Each row of a before or after table is a point. The points were changed in one or more steps. Then noise was added and the rows were shuffled. The steps act on how far a point lies along the listed directions, d1 being the first. Name the steps. A step turns or swaps two directions, mirrors them in a line or flattens them onto one, adds a multiple of one to another, or multiplies one. Angles are multiples of 10 degrees, from the lower direction toward the higher: turns from -170 to 170, lines from 10 to 170 but not 90. Use the fewest steps. Two steps may share a direction if one is a turn and the other turns, adds or multiplies; they go together, in the order done. Otherwise the lowest direction goes first.

Directions:
(1): [-0.5  6.1 -3.4]
(2): [ 1.3 -3.3 -6.1]
(3): [6.9 1.1 0.9]
Before, 9 rows:
[[ 0.9 -4.5  1.2]
 [ 4.1 -2.9 -0.5]
 [-5.2  5.5  1.9]
 [-1.7 -5.9 -3.0]
 [ 2.0 -5.4  2.0]
 [ 0.3 -1.6 -3.8]
 [ 1.5 -1.2  1.7]
 [-6.1  9.9 -0.3]
 [-4.7  7.1  4.3]]
After:
[[-1.0 -2.4  0.2]
 [ 1.1 -5.9  1.4]
 [-3.9  6.0  2.9]
 [-6.7  6.2  3.0]
 [ 3.9  0.0 -1.2]
 [-4.4 10.6  1.0]
 [ 1.4 -4.1 -2.3]
 [ 6.1 -2.1  2.5]
 [ 1.4 -4.2  1.6]]
Steps: mirror d2 and d3 in the line at 30 degrees

Directions:
(1): [-2.3 -6.9 -4.6 -3.4  0.5  3.3 -2.2 -5.3]
(2): [-5.3  2.2  5.4 -2.5  7.2 -0.3 -1.9 -2.4]
(3): [ 5.0 -4.7  0.9 -0.1  3.6 -4.3 -6.2  3.5]
(4): [ 2.9 -2.1  5.2 -0.4 -3.2 -4.9  2.2 -7.1]
(5): [-2.9  3.0 -6.6  1.2  1.2 -7.8 -0.6 -2.2]
Before (8 x 8):
[[-1.3 -0.5 -3.9 -2.2  4.5 -2.2 -2.8  2.3]
 [ 2.4 -5.5  2.2 -3.8 -0.4 -1.7  0.0 -3.1]
 [-3.1  0.0  0.4 -2.4  1.1  4.9  0.8 -3.3]
 [-0.5 -1.8 -1.5 -0.7 -3.7  3.5  1.5  0.6]
 [-1.2  6.2  1.1  0.4 -1.1 -6.7  3.3 -2.1]
 [-3.1 -1.3  2.6 -1.4  4.5  3.5 -2.2  4.2]
 [ 0.4  2.1  4.0  0.2  2.2  1.0 -2.2  6.4]
 [-3.9  6.2 -3.1  2.8 -2.4  0.5  2.7  3.0]]
After, 8 rows:
[[ -5.0   2.4  -1.6  -1.3  -3.8   9.8   6.2  -5.1]
 [-11.5  12.6  -2.7   2.5  -2.9   5.4   7.7  -0.2]
 [  1.5  -4.7   0.1  -2.6   8.7  -1.5  -7.5   5.5]
 [  4.0  -1.1   2.4   1.1   1.6  -0.4  -5.2   9.8]
 [  5.8  -8.9   2.4  -3.9   0.6  -5.3  -2.5  -2.3]
 [ -3.8   1.9  -4.6   0.1  -5.4   2.8   3.8  -1.9]
 [ -4.6   8.4   5.4  -1.5  -0.8  -1.5   6.4  -4.7]
 [  1.0  -4.6   1.1  -0.2   2.2   3.9  -2.8   8.2]]
Steps: turn d2 and d5 by -60 degrees; multiply d3 by 3; multiply d4 by 1.3

Directions:
(1): [ 2.9 -6.2 -3.5 -5.1 -1.0  2.1 -2.1  1.1 -2.4  8.4 -2.6]
(2): [-3.0 -2.0 -3.3 -1.3  9.6  0.1  2.3 -4.7  5.6  1.4  0.3]
(3): [-5.8 -4.6 -2.2 -0.9  0.7 -6.0 -7.1  0.2 -3.1 -4.5 -1.6]
(4): [-1.5  2.3  0.3 -0.5 -1.9  7.0 -4.2 -9.3 -2.4 -1.2 -2.7]
Before (9 x 11):
[[ -1.5   2.3   0.9   4.2   4.8  -5.2   2.3   1.3   2.3  -3.6   4.2]
 [  5.6  -4.1   1.1  -1.7  -0.7  -0.5   0.3   5.4  -1.8  10.9  -1.8]
 [ -2.4  -2.4  -2.7   3.8   2.4  -4.0  -2.3  -0.8  -6.5  -6.9  -0.6]
 [  3.0   5.0   7.5  -0.3 -12.8   9.6  -8.5   1.5  -7.6  -1.6   0.1]
 [  6.8  -2.5  -1.2  -1.7   2.0   4.5   8.4   1.0   2.7   9.0  -0.6]
 [ -0.2   3.9  -0.1   1.7  -0.8   3.9  -3.1  -4.0   2.1  -2.7  -0.6]
 [  5.5   2.1  -1.7   0.3  -7.3   4.0   0.6   6.1  -4.7   0.7  -4.5]
 [ -0.7   9.5   4.1   5.3  -2.0   1.8  -1.8  -7.4  -2.6 -10.1   2.1]
 [  0.7   3.0   0.7   1.4   4.2   1.6   7.5   4.0   4.1   0.1   0.6]]
After, 9 rows:
[[  1.0   1.8  -0.7   1.0  -0.2   2.7  -2.5  -1.4   2.4  -0.5  -0.1]
 [  2.8  -8.8  -4.4  -4.9   2.0   1.6   0.6   0.1  -1.7   8.7  -3.6]
 [  0.1   3.2   0.4   6.6   2.3  -1.3   3.4  -1.3  -3.4  -7.5   1.9]
 [  0.4  -1.6  -2.2  -1.9   3.1   2.6   2.8   2.4   1.1   3.4  -2.1]
 [  1.7  -5.4   0.8  -1.2  -0.6  -2.4  -4.4   2.8  -3.9   6.7  -2.6]
 [  3.3  -0.1  -3.0  -0.9  -7.3   2.0  -2.2   6.3  -5.8   0.1  -5.5]
 [  0.4   2.6   0.5   3.4   3.8  -1.4   2.1  -0.6   2.1  -0.8   4.1]
 [  3.5   6.9   2.8   3.1  -2.0   1.9   1.5  -2.9  -2.2  -3.6   2.4]
 [  3.2   2.2   6.6  -1.1 -12.1   5.8  -7.6   6.5  -7.1  -0.3   0.8]]
Steps: turn d1 and d3 by 60 degrees; multiply d3 by 0.4; multiply d4 by 0.4

Directions:
(1): [ 5.5 -5.8 -3.2 -4.3 -0.9 -1.5  5.8  7.8  4.0  3.4  0.0  0.8  1.8 -3.7
 -1.9 -6.0 -2.4  3.6]
(2): [-0.5  4.3 -1.0  1.1 -2.3 -2.8  2.5  3.0  5.9  5.4 -1.5 -5.1 -7.3 -3.1
  5.4  6.7  3.2  2.1]
(3): [ 0.6 -2.8  4.0  7.1 -3.4 -0.2  1.5 -2.4  3.1 -3.5 -5.0  1.7  0.5 -8.8
  4.4 -4.0 -0.8 -6.0]
(4): [ 6.3  3.7 -2.3 -2.4 -1.1  6.1 -4.4 -3.7  3.3  3.7 -7.4  2.0 -4.0 -0.5
 -6.7 -1.8  2.1 -2.3]
(5): [ 2.7  2.9 -4.8  2.3  2.3  4.3  6.8 -0.4 -5.7  2.8 -0.6 -2.8  3.4 -3.4
 -1.2  5.9 -7.1 -4.7]
(6): [-2.0 -5.9 -5.2  3.7  4.0  1.1  0.8 -6.5  5.0  1.9 -5.9 -1.2  5.7  3.1
  2.2  2.1  0.9  6.0]
Before, 10 rows:
[[  4.6   6.4  -2.1  -8.4  -1.1   1.5   4.1   8.3   2.3   9.5   0.8  -3.6
   -8.2  -2.1  -3.6   4.9  -0.3   2.5]
 [ -0.8   2.8  -1.9   1.8   1.4   2.0   5.0  -3.2  -1.0  -1.1   1.6  -1.2
    4.0  -0.2   2.6   4.6  -2.8  -1.1]
 [  0.1  -5.0  -4.1   1.6   4.1   3.9  -0.3  -4.1  -3.0   1.8  -2.6  -2.4
    4.0   4.0   0.4   2.7  -1.7   2.7]
 [  2.8   0.3  -1.0  -0.2   0.8   6.6  -9.4 -11.2   2.3   0.5  -8.3   4.6
    0.5   3.7  -5.8  -2.5   4.4  -0.8]
 [ -1.1  -4.5  -3.2   2.6  -0.1   0.8   3.1  -0.4   1.9   1.5  -2.9  -2.3
    0.1  -1.9   3.4   0.4  -2.5   0.9]
 [  2.6   1.2   2.3  -6.2  -2.6  -1.5  -3.2   2.3   1.8   0.6   1.5   1.7
   -4.2   4.2  -4.2  -6.6   5.1   3.9]
 [  3.9   0.0  -2.5  -1.8  -0.3   3.4   2.2  -0.1   1.4   3.5  -3.8  -0.8
    0.1  -2.2  -4.9  -2.2  -3.2  -1.9]
 [  0.2   3.3   1.7  -1.0   2.3   1.1  -4.5  -4.3  -3.5  -3.6  -0.9   1.0
    1.4   7.2  -3.0   0.5  -0.3  -1.4]
 [ -1.2  -4.7  -1.6  -2.5   2.5   1.6   1.1  -0.9   0.1  -2.3   3.1   3.6
    1.9   2.7  -1.2  -3.9   0.4   5.1]
 [  4.2   1.1  -0.4  -2.2   0.7   5.3  -3.6  -3.3   3.3   3.2  -6.2   2.8
   -2.1   2.6  -5.5  -0.6   2.4  -0.1]]
After, 10 rows:
[[ 12.2   4.2  -9.8  -5.8   2.5  14.1  -7.1 -10.4   3.4   9.5 -14.2   3.7
   -1.1   3.4 -14.4  -0.6   2.0  -0.7]
 [ -1.3  -3.2  -2.4   2.0  -1.3  -0.6   4.1   2.0   2.0   2.0  -1.0  -3.1
   -2.0  -2.7   4.4   1.4  -2.4   1.0]
 [ -0.9   4.2  -0.6  -1.0  -0.3  -1.0   6.7   2.6  -0.6   0.0   5.8  -2.5
    1.0  -0.6   3.8   5.1  -2.1   0.5]
 [  2.9   4.1  -1.7  -2.8   3.2   3.1  -2.5  -3.1  -3.8  -0.5  -1.6   0.0
    1.8   7.4  -5.3   2.2  -2.1  -0.5]
 [  9.0   4.5  -2.7  -2.4  -0.1  10.6  -6.1  -7.3   5.2   6.0 -12.6   3.6
   -4.5   1.3  -9.9  -0.5   2.9  -3.2]
 [ -3.2  -3.2  -0.8   4.1   2.7   3.0   3.1  -5.2  -2.4  -4.1   1.2   2.2
    3.4  -0.6   2.4   0.5  -2.1  -0.1]
 [  5.4   4.1  -0.6  -0.5  -2.6   5.3  -1.1  -2.5   3.1   3.7  -7.4   0.1
   -4.7  -4.6  -5.6  -2.1  -0.9  -5.9]
 [  1.0   0.1  -3.6   3.1   2.3   3.7   1.9  -1.8  -4.0   3.5  -2.3  -5.1
   -0.1   0.1   2.4   7.0  -2.6  -0.7]
 [  1.3  -0.1   2.8   1.0  -1.4   3.4  -6.6  -8.6   1.3  -3.1  -5.7   4.2
    0.1   3.3  -4.0  -6.7   4.7  -0.9]
 [ -0.1   8.0   8.7   0.2  -5.5   2.4  -7.8  -3.3   5.5   0.0  -5.9   1.4
  -12.4  -4.0   0.1   0.1   7.0  -5.2]]
Steps: swap d1 and d3; turn d5 and d6 by -40 degrees; turn d2 and d5 by -40 degrees; multiply d4 by 2

Directions:
(1): [ 0.2 -4.1 -1.8  2.9 -3.1 -1.8 -4.6 -0.2 -8.1  6.2 -2.0  0.0  0.3  8.6
  2.6 -8.5 -0.3 -4.6 -3.6 -2.7  6.8  4.6 -0.3  3.6  5.5  5.5 -0.3  1.4
  2.4 -2.5  1.1 -0.7]
(2): [-1.7 -1.8  8.2 -3.8  6.3  4.3 -2.0  9.7 -6.0  3.6 -3.5  1.0  2.1 -0.6
 -1.2  0.1 -1.8  6.2  1.0 -5.3 -4.8  5.0  2.6  2.1 -2.4  2.0 -4.6 -3.3
 -1.7  0.2 -2.8 -5.1]
(3): [-4.1  3.0 -1.2 -2.5 -1.3 -1.1  4.0  0.0 -2.2 11.6  5.2 -0.3 -0.8  3.3
 -4.9  5.8  6.6  1.9 -5.7  2.0 -0.8 -4.9 -6.9  2.4  0.1  0.3  2.1 -2.2
 -3.0 -4.3 -5.0 -3.0]
Before:
[[ 1.4  0.7 -2.3  1.2 -1.6 -0.4  0.4 -2.6  4.7 -3.0  2.6  0.2 -1.4 -0.4
  -0.2  0.0 -0.1 -4.2 -0.5  2.7  0.6 -2.4 -1.3  0.3 -0.3 -2.9  0.7 -0.2
   1.1 -1.4  2.1  1.8]
 [-0.6  0.2 -3.7  1.1 -1.2 -1.5  2.8 -4.1  4.2 -3.0  2.5  1.1 -0.6 -1.4
  -1.0  1.0  0.0 -0.5  0.4  3.1 -0.2 -3.7 -2.4  0.2  0.3 -2.3  2.2  1.5
   0.1  1.2  1.3  2.3]
 [-1.6  2.3 -1.5  1.1 -0.9 -1.0  0.8 -1.2  2.2  0.3  2.7 -1.2 -1.0 -0.3
  -0.9  2.8  1.2 -0.4 -0.5  2.8 -1.2 -4.2 -1.1 -0.4 -0.5 -2.5  1.9  0.4
  -1.0  0.0 -1.5  1.6]
 [-0.7  2.1  2.4 -3.2  4.8  2.8  2.6  2.1  5.4 -2.7  2.1  2.0  1.4 -5.8
  -3.1  6.9  1.2  5.0  1.4  1.8 -5.9 -5.1 -0.6  0.0 -3.1 -4.0 -1.0 -2.0
  -3.0  0.4 -0.7 -1.5]
 [-1.6  3.5  0.9 -0.8  0.4  1.8  2.7 -0.1  4.0 -2.2  1.2  0.2 -1.0 -3.5
  -1.6  4.0  0.8  2.2  1.9  0.5 -2.5 -3.4  0.5 -2.1 -3.0 -1.7  2.0 -1.0
  -1.5  0.5 -0.5  0.7]
 [-0.1  1.3 -2.5 -1.0 -0.5 -1.4  2.2 -3.0  2.0  2.8  3.3  1.1 -0.3  0.5
  -0.5  4.1  3.0  0.2 -1.1  0.6  0.6 -2.3 -3.5 -0.3  0.8 -1.8  1.5 -0.6
  -1.7  0.6 -0.6 -0.2]
 [-1.5  2.7 -0.4 -2.2  0.1 -0.2  2.1  0.7  2.4  1.9  2.6 -0.3  0.0  1.0
  -1.1  4.5  1.0  1.3  0.6  0.1 -1.5 -2.6 -0.4 -1.2 -2.1 -1.0  1.1 -1.6
  -2.7 -0.3 -1.6  2.4]
 [ 2.7 -5.9  3.5  1.9  1.6  1.6 -7.4  3.6 -6.3 -4.3 -6.3  1.2  2.7  4.0
   3.8 -9.0 -5.9 -1.0  2.6 -5.5  1.6  8.8  5.8  0.9  1.6  4.3 -1.5  0.7
   2.7 -0.1  3.5  0.8]
 [ 1.6 -0.8  3.4  1.4  1.2  3.2 -3.8  3.0  0.0 -4.5 -2.4  0.8  1.6 -0.9
   2.7 -5.3 -4.4  1.5  2.9 -2.3 -0.2  6.1  4.5 -0.7  0.1  0.8 -1.6 -0.2
   0.7  1.9  2.6 -0.7]]
After, 9 rows:
[[ -1.5   1.9   2.7  -3.1   3.7   1.2   2.4   2.2   1.0   3.0   1.8   1.5
    0.9  -2.1  -1.5   6.0   2.0   4.5   0.6  -1.3  -3.6  -0.8  -2.0   0.0
   -1.8  -2.2  -0.7  -2.4  -2.9   1.3  -2.3  -2.4]
 [  2.5   0.2  -3.6   4.9  -4.5  -0.9  -2.2  -5.3   3.0  -4.7   0.8  -0.1
    0.0   2.1   4.5  -6.2  -2.3  -4.4   0.9   1.2   4.7   2.6   1.6  -1.4
    2.7  -0.1   2.3   2.9   2.5   0.6   4.6   3.2]
 [ -2.5   3.6   2.5  -1.9   3.0   1.2   2.5   2.6   3.1   0.3   2.7  -0.6
   -0.6  -3.6  -2.8   7.0   1.5   4.2   1.1   1.8  -5.8  -5.2  -0.9  -1.1
   -3.7  -4.1   0.7  -1.3  -3.1   1.2  -3.2  -0.4]
 [ -1.2   4.3   3.2  -4.8   3.5   2.3   3.1   3.6   4.7  -2.1   2.0  -0.5
    0.5  -4.2  -2.0   8.3  -0.6   5.2   3.2  -0.5  -7.4  -3.3   1.7  -3.5
   -6.4  -3.4  -0.5  -3.0  -4.0   2.1  -2.4   1.2]
 [ -0.1   2.3  -0.7  -1.0  -1.1   0.2   2.7  -1.0   4.6   0.8   4.3   0.0
   -1.5  -1.4  -2.8   4.3   2.2  -1.7  -2.1   2.6  -1.8  -5.1  -3.3   0.8
   -1.7  -4.4   0.6  -1.8  -0.6  -2.4  -0.4  -0.1]
 [ -1.9   7.5   3.5  -3.6   4.0   4.3   6.6   1.2  10.8  -7.7   2.9   0.2
   -1.1 -11.4  -4.5  12.6   0.4   7.1   5.4   2.3  -9.4  -6.8   1.0  -5.2
   -8.5  -6.5   2.3  -3.1  -3.8   2.7  -1.7   1.3]
 [ -2.8   2.5  -1.1  -2.3   1.8   0.0   5.6  -1.4   5.4   0.0   4.3   1.2
   -0.6  -4.3  -4.2   7.0   2.4   3.5   0.2   3.9  -4.6  -6.0  -4.4  -0.3
   -2.7  -4.2   1.8   0.1  -1.8   1.0  -1.4   0.0]
 [  4.0  -9.1  -8.1   9.9  -9.3  -5.5 -10.4  -7.3  -9.7   0.0  -4.9  -0.7
    0.3  15.8   7.9 -18.6  -3.9 -12.9  -3.2  -2.5  14.8   8.3   2.6   2.9
   11.1   8.7   3.6   6.1   7.0  -4.0   7.2   4.9]
 [ -0.5   7.2   6.0  -7.0  10.4   6.4   8.3   3.4  17.5 -14.3   3.0   2.0
    1.2 -19.2  -5.6  18.2   0.1  11.2   8.6   4.6 -16.3 -10.3   1.5  -5.6
  -11.6 -12.3  -1.6  -3.6  -6.1   5.5  -0.8  -0.2]]
Steps: multiply d1 by 3; turn d2 and d3 by -70 degrees; multiply d2 by 1.3
